Each wall is flat, endless, passes through zero and stands at right angles to its row. A trip goes straight from one point to another. List the walls that it crosses, first one first.

Walls:
(1): -0.02; 0.48; -0.09
(2): -0.03; -0.04; 0.34
(3): -0.10; -0.04; 0.00
(4): 0.65; 0.59; 0.10
(5): -0.03; 0.57; -0.03
(6): 0.27; -0.13; 0.13
Trips:
-0.02; -0.07; 0.07 to -0.34; -0.22; -0.25 -> 6, 2
0.24; -0.13; -0.11 to -0.21; -0.29; 0.18 -> 4, 2, 3
0.38; 0.10; -0.23 to 0.17; 0.16; 0.00 -> none
0.40; 0.12; 0.11 to 0.31; 0.60; 0.26 -> none
-0.44; -0.29; -0.10 to -0.36; 0.20; 0.52 -> 2, 5, 1
-0.17; -0.46; -0.34 to 0.72; 0.08; -0.29 -> 6, 3, 4, 1, 5
0.24; 0.09; 0.15 to 0.27; -0.23; 0.31 -> 1, 5

Walls:
(1): -0.06; -0.22; 0.23; 0.68; 0.51; -0.07; 0.45; 0.09; -0.02
(2): -0.18; -0.31; -0.23; -0.58; -0.15; 0.02; -0.32; -0.07; -0.04
(3): -0.37; 0.52; -0.07; 0.35; -0.04; -0.20; 0.05; -0.11; -0.30
(4): 0.22; 0.11; 0.06; -0.30; 0.14; -0.41; 0.01; 0.49; -0.08
(5): -0.66; 0.28; -0.08; 0.34; 0.57; 0.35; 0.32; -0.22; 0.06
(6): 0.05; -0.33; -0.03; 0.07; -0.23; -0.60; -0.43; -0.26; 0.00
Trips:
0.21; 0.18; -0.38; -0.30; 0.38; 0.02; 0.26; -0.12; 0.23 to 0.33; 0.36; -0.24; 0.22; -0.01; 0.19; -0.10; -0.28; 0.07 -> 2, 4, 3
0.23; -0.48; -0.32; 0.02; -0.08; -0.59; -0.49; -0.11; -0.77 to -0.03; -0.10; 0.20; -0.26; -0.24; 0.40; -0.42; -0.15; 0.04 -> 3, 4
0.20; 0.12; -0.38; -0.23; -0.18; 0.22; -0.55; -0.23; -0.23 to 0.03; -0.17; -0.14; -0.21; 0.26; 0.62; -0.41; -0.21; 0.06 -> 6, 5

Walls:
(1): 0.21; -0.52; 0.57; 0.20; -0.79; 0.03; -0.04; -0.06; 0.20; -0.39; -0.31; -0.32; 0.23; -0.10; 0.04; -0.47; -0.01; 0.20; -0.02; 0.55
(2): 0.06; 0.20; -0.37; -0.23; 0.12; -0.17; -0.31; 0.39; 0.14; 0.02; -0.14; -0.58; 0.08; 0.54; 0.19; 0.35; 0.40; 0.80; -0.19; 0.00
(3): -0.33; -0.03; 0.14; -0.17; 0.47; -0.10; 0.11; 0.14; 0.35; 0.23; -0.24; 0.33; 0.30; 0.24; 0.48; -0.21; -0.10; 0.21; 0.16; -0.03
(4): 0.10; -0.17; -0.44; -0.21; 0.53; -0.30; 0.15; 0.52; -0.02; -0.29; 0.21; 0.24; -0.19; -0.02; -0.08; 0.43; 0.22; -0.30; 0.03; 0.35
Trips:
-0.38; -0.17; -0.78; 0.05; -0.10; -0.49; -0.03; -0.39; -0.18; -0.08; -0.17; -0.28; -0.12; -0.12; -0.22; -0.74; 0.01; 0.07; -0.26; 0.00 to 0.26; 0.18; -0.32; 0.16; 0.00; 0.57; 0.17; -0.09; -0.23; 0.42; -0.18; 0.36; -0.26; -0.45; -0.43; -0.03; -0.83; 0.56; 0.22; -0.16 -> 2, 1
0.50; 0.19; -0.40; -0.09; 0.11; -0.14; 0.21; -0.01; -0.31; -0.06; 0.05; -0.08; -0.15; 0.10; 0.29; -0.03; 0.11; 1.02; 0.05; 0.16 to -0.26; 0.52; -0.01; 0.16; -0.04; -0.12; -0.01; -0.43; 0.13; 0.49; 0.41; -0.25; -0.18; -0.43; 0.03; -0.04; 0.17; -0.37; 0.07; -0.02 -> 3, 4, 2
0.05; 0.52; -0.24; 0.06; -0.20; 0.55; -0.28; 0.15; -0.41; -0.09; 0.23; -0.06; 0.48; 0.12; 0.28; 0.31; -0.25; 0.46; 0.25; 0.12 to -0.10; 0.05; 0.19; -0.20; 0.15; -0.26; 0.14; -0.10; 0.07; 0.58; 0.04; -0.09; -0.16; 0.04; -0.18; -0.03; 0.01; -0.30; -0.20; 0.35 -> 3, 4, 2
-0.11; -0.01; 0.31; 0.62; -0.18; 0.39; -0.06; 0.24; -0.49; 0.15; -0.28; -0.14; 0.28; 0.34; 0.20; 0.07; -0.50; 0.26; 0.16; 0.07 to 0.34; -0.16; 0.28; 0.28; 0.32; -0.12; -0.44; -0.40; -0.11; -0.15; -0.21; 0.03; 0.41; -1.01; -0.31; -0.04; 0.30; -0.25; 0.01; -0.07 -> 2, 3
0.32; 0.09; 0.02; -0.34; 0.21; -0.21; 0.04; 0.09; -0.14; 0.20; 0.32; -0.01; 0.15; 0.11; 0.31; 0.15; -0.17; -0.06; -0.13; -0.35 to -0.32; 0.11; -0.09; 0.13; 0.10; 0.26; 0.63; 0.28; 0.58; 0.03; -0.34; -0.36; -0.36; 0.25; 0.39; -0.17; -0.49; 0.12; -0.42; 0.16 -> 4, 1

Walls:
(1): 0.54; -0.13; -0.10; -0.48; 0.08; 0.16; 0.15; 0.26; -0.24; -0.54; 0.34; 0.34; 0.52; -0.21; 0.00; 0.47; -0.11; 0.06; 0.27; -0.25; -0.61; -0.40; -0.11; -0.04; 0.01; -0.05; 0.40; 0.28; 0.19; 0.78; 0.20; 0.07; 0.31; 0.09; -0.55; -0.12; 0.05; 0.27; 0.08; 0.01; -0.07; -0.13; 0.08; 0.10; -0.14; 0.45; 0.02; 0.22
(2): 0.14; 0.09; -0.29; -0.39; 0.22; 0.41; -0.45; -0.17; 0.23; -0.08; -0.16; 0.11; 0.29; 0.00; 0.11; 0.46; -0.04; 0.25; 0.19; 0.14; -0.27; 0.60; 0.00; 0.03; 0.04; 0.08; 0.18; 0.34; -0.40; -0.14; -0.33; 0.23; -0.17; -0.02; 0.22; -0.24; -0.12; 0.32; 0.29; -0.63; -0.08; -0.22; -0.23; 0.51; 0.23; 0.11; -0.07; -0.12
(3): -0.06; 0.15; -0.15; 0.63; -0.19; -0.16; -0.16; 0.24; 0.00; -0.02; 0.40; 0.02; 0.15; 0.45; -0.05; 0.20; -0.33; -0.28; 0.05; 0.04; -0.07; 0.14; -0.02; -0.32; -0.41; -0.02; 0.08; -0.47; 0.38; 0.26; -0.64; -0.13; -0.41; 0.38; 0.33; -0.22; -0.14; -0.54; 0.50; 0.09; 0.08; -0.14; -0.11; 0.21; 0.05; 0.25; -0.09; -0.20
(4): -0.19; -0.28; 0.00; -0.49; 0.19; 0.04; -0.24; 0.02; -0.69; -0.02; 0.03; 0.19; -0.06; 0.44; 0.02; -0.17; 0.37; 0.64; 0.66; 0.24; 0.48; -0.16; 0.01; -0.20; 0.44; -0.25; 0.08; 0.31; -0.25; -0.20; 0.13; 0.29; -0.23; 0.06; -0.41; 0.26; 0.18; 0.34; -0.40; 0.02; -0.05; -0.17; 0.31; -0.52; -0.17; -0.42; -0.11; -0.19
(5): -0.74; -0.18; 0.39; 0.90; 0.07; -0.31; 0.23; -0.08; 0.07; -0.04; -0.03; -0.13; -0.24; 0.26; -0.05; 0.04; 0.02; -0.30; 0.02; 0.02; 0.25; -0.20; 0.16; 0.20; 0.11; -0.29; -0.39; 0.20; -0.38; -0.17; 0.40; -0.16; 0.04; -0.33; -0.01; -0.17; -0.14; 0.03; 0.46; 0.31; 0.59; 0.26; -0.17; 0.11; -0.24; -0.29; 0.03; -0.08
(6): 0.06; 0.26; -0.33; -0.16; -0.26; 0.13; 0.01; -0.45; 0.69; -0.48; 0.80; -0.10; -0.02; 0.00; -0.14; -0.23; -0.07; -0.06; 0.25; 0.52; -0.14; 0.10; 0.40; 0.18; -0.13; -0.23; 0.41; 0.13; -0.51; -0.05; -0.06; 0.65; -0.01; 0.34; 0.17; 0.09; -0.54; 0.36; -0.78; 0.58; -0.13; 0.08; -0.18; -0.46; 0.00; -0.25; -0.13; -0.04
(7): -0.10; -0.12; -0.08; 0.19; 0.19; 0.06; 0.08; -0.18; 0.60; -0.09; 0.30; -0.31; 0.05; -0.03; 0.26; -0.09; -0.13; 0.42; -0.30; -0.26; 0.12; -0.13; -0.41; -0.32; 0.52; 0.30; -0.45; -0.17; 0.00; -0.06; -0.62; 0.01; -0.02; 0.15; -0.06; 0.35; 0.24; 0.47; 0.33; -0.19; 0.49; -0.24; -0.10; 0.36; -0.14; -0.14; 0.05; 0.16
Trips:
0.20; -0.07; -0.23; -0.32; 0.51; 0.15; 0.33; 0.21; -0.44; 0.09; -0.02; -0.19; 0.11; -0.67; 0.39; -0.30; 0.06; -0.08; 0.07; -0.38; -0.58; 0.76; -0.14; -0.26; -0.13; 0.15; 0.02; 0.22; 0.03; 0.12; -0.34; -0.07; -0.44; 0.39; 0.36; 0.26; 0.25; -0.25; -0.12; 0.45; 0.55; 0.13; 0.04; 0.34; -0.20; 0.03; -0.51; -0.12 to -0.46; -0.53; -0.55; 0.27; 0.01; 0.07; -0.35; 0.19; -0.21; -0.05; -0.11; -0.74; 0.25; -0.11; 0.21; 0.20; 0.23; 0.26; 0.03; 0.00; -0.28; -0.22; -0.17; -0.03; -0.15; -0.16; -0.16; -0.16; -0.32; -0.47; 0.21; -0.28; -0.03; 0.47; -0.29; 0.11; 0.71; 0.14; -0.21; -0.20; -0.38; -0.18; -0.42; -0.50; 0.42; 0.22; -0.10; 0.19 -> 4, 3, 1
0.18; 0.59; -0.15; -0.40; 0.00; -0.17; -0.27; 0.59; -0.11; 0.87; 0.03; 0.05; -0.26; -0.17; -0.59; 0.11; 0.23; -0.06; -0.07; -0.23; 0.53; 0.17; -0.08; 0.24; -0.03; -0.67; 0.23; 0.37; -0.45; 0.08; 0.01; -0.24; 0.24; -0.17; 0.23; 0.25; -0.05; 0.38; 0.22; 0.30; 0.21; 0.51; 0.02; -0.17; 0.16; 0.23; 0.04; -0.11 to 0.64; 0.16; -0.72; 0.14; -0.34; 0.23; 0.12; 0.39; 0.19; -0.26; -0.13; -0.21; 0.32; 0.21; 0.04; -0.16; -0.12; 0.82; -0.69; -0.25; 0.41; 0.42; 0.49; -0.36; 0.11; -0.42; 0.08; 0.05; 0.23; -0.28; -0.41; -0.33; -0.42; -0.30; 0.28; -0.04; -0.48; -0.47; -0.26; 0.93; 0.27; 0.02; -0.46; 0.03; 0.27; 0.00; 0.05; 0.02 -> 6, 5, 4, 3, 7
-0.24; 0.18; 0.01; 0.35; 0.11; -0.15; -0.41; 0.21; -0.61; -0.38; -0.21; -0.30; 0.06; 0.17; 0.05; -0.52; 0.07; -0.11; -0.27; 0.25; 0.32; 0.27; 0.00; 0.27; -0.79; -0.08; -0.30; 0.22; -0.42; 0.24; 0.02; -0.55; 0.13; 0.15; -0.06; -0.15; -0.89; -0.18; -0.09; -0.44; 0.46; 0.25; 0.15; -0.06; -0.06; -0.82; -0.09; 0.10 to 0.52; -0.06; -0.13; 0.30; -0.07; 0.50; 0.08; -0.35; -0.24; 0.24; -0.23; -0.56; -0.39; -0.12; 0.30; -0.14; 0.38; -0.13; 0.25; 0.09; -0.47; 0.16; -0.10; -0.10; -0.40; -0.37; 0.20; -0.05; -0.44; 0.07; -0.38; -0.39; 0.14; -0.06; -0.01; -0.29; 0.11; -0.47; -0.14; 0.15; -0.02; -0.36; 0.22; 0.47; -0.26; -0.06; -0.28; -0.19 -> 4, 2, 5
0.16; -0.41; -0.03; 0.14; 0.11; 0.41; -0.39; 0.67; -0.31; -0.03; -0.28; 0.11; -0.08; 0.03; -0.02; -0.01; -0.19; 0.01; -0.33; 0.15; 0.30; 0.26; 0.19; 0.12; 0.07; 0.26; -0.01; 0.41; 0.06; -0.18; -0.24; 0.20; 0.19; 0.49; 0.11; -0.02; -0.06; -0.32; 0.06; -0.42; -0.34; 0.21; 0.14; -0.17; -0.26; 0.37; -0.10; -0.51 to 0.02; -0.11; 0.37; 0.19; 0.14; -0.28; 0.24; -0.34; -0.03; -0.20; -0.67; -0.52; 0.14; 0.51; -0.08; -0.23; 0.29; -0.01; -0.18; 0.46; -0.55; 0.01; -0.54; -0.16; -0.18; -0.18; 0.08; -0.33; 0.33; -0.24; -0.09; 0.66; 0.02; 0.23; -0.37; 0.01; 0.04; -0.06; 0.11; -0.24; -0.25; -0.17; -0.47; -0.18; -0.04; 0.56; 0.01; 0.15 -> 4, 7, 2
-0.20; 0.25; -0.57; 0.13; -0.47; 0.74; -0.12; 0.13; 0.00; -0.71; 0.20; -0.29; -0.22; 0.41; -0.18; 0.25; -0.05; 0.43; 0.03; 0.16; -0.33; -0.11; 0.31; -0.12; -0.16; 0.31; -0.09; 0.47; -0.10; 0.06; 0.32; -0.02; 0.08; 0.08; -0.06; -0.13; -0.42; -0.12; -0.13; 0.24; -0.01; 0.00; -0.26; 0.09; 0.26; -0.15; -0.51; -0.34 to -0.06; 0.27; -0.09; -0.29; -0.05; 0.12; 0.65; -0.48; -0.45; -0.56; -0.33; -0.51; -0.50; -0.07; 0.46; 0.21; 0.20; 0.15; 0.38; 0.52; 0.20; -0.24; -0.19; -0.36; -0.20; -0.06; -0.26; 0.25; 0.00; 0.19; 0.39; 0.04; -0.25; -0.21; 0.07; 0.15; -0.36; 0.19; -0.17; -0.14; -0.12; 0.17; -0.35; -0.23; 0.19; 0.01; 0.16; -0.26 -> 3, 1, 2
-0.16; -0.04; 0.19; 0.30; -0.20; 0.19; 0.09; -0.01; -0.04; 0.19; -0.23; -0.26; 0.35; 0.32; -0.02; 0.03; -0.32; -0.53; -0.27; 0.37; 0.20; -0.05; 0.16; 0.13; -0.41; -0.32; 0.26; -0.02; 0.26; -0.16; 0.67; 0.26; 0.60; -0.07; -0.44; -0.71; -0.13; -0.02; 0.57; -0.10; -0.05; -0.04; 0.33; 0.46; 0.35; 0.19; -0.01; -0.23 to -0.13; 0.30; 0.17; 0.32; 0.08; 0.18; 0.01; 0.34; -0.07; -0.01; -0.54; 0.22; 0.02; -0.12; 0.04; -0.40; 0.34; 0.14; -0.48; -0.37; -0.02; 0.23; -0.10; -0.23; 0.23; 0.00; -0.34; 0.59; -0.28; 0.15; 0.10; -0.13; -0.41; -0.21; 0.18; -0.52; -0.10; 0.09; -0.13; 0.06; -0.25; -0.27; 0.09; 0.08; -0.13; 0.27; 0.02; -0.35 -> 2, 1, 3
0.01; -0.32; -0.09; 0.13; 0.49; 0.00; 0.57; 0.07; -0.21; 0.36; 0.04; 0.59; 0.27; -0.06; 0.12; 0.05; -0.41; 0.00; 0.35; 0.03; -0.02; -0.45; 0.28; 0.07; -0.12; 0.25; -0.12; -0.15; 0.12; 0.31; 0.41; -0.01; -0.36; 0.00; -0.26; -0.11; -0.25; 0.14; -0.40; 0.23; -0.10; -0.13; 0.02; -0.20; 0.04; -0.05; 0.09; 0.31 to 0.06; -0.06; -0.35; -0.26; 0.38; -0.17; 0.24; 0.40; 0.28; -0.19; 0.21; 0.19; 0.34; 0.52; 0.32; 0.09; -0.83; 0.24; 0.19; 0.38; -0.34; -0.21; 0.29; -0.26; 0.05; 0.05; -0.53; 0.05; -0.40; 0.12; 0.04; -0.12; -0.08; -0.16; 0.03; 0.16; 0.04; 0.23; -0.48; 0.64; -0.71; -0.09; -0.13; -0.29; 0.19; 0.40; -0.33; -0.23 -> 5, 3, 2
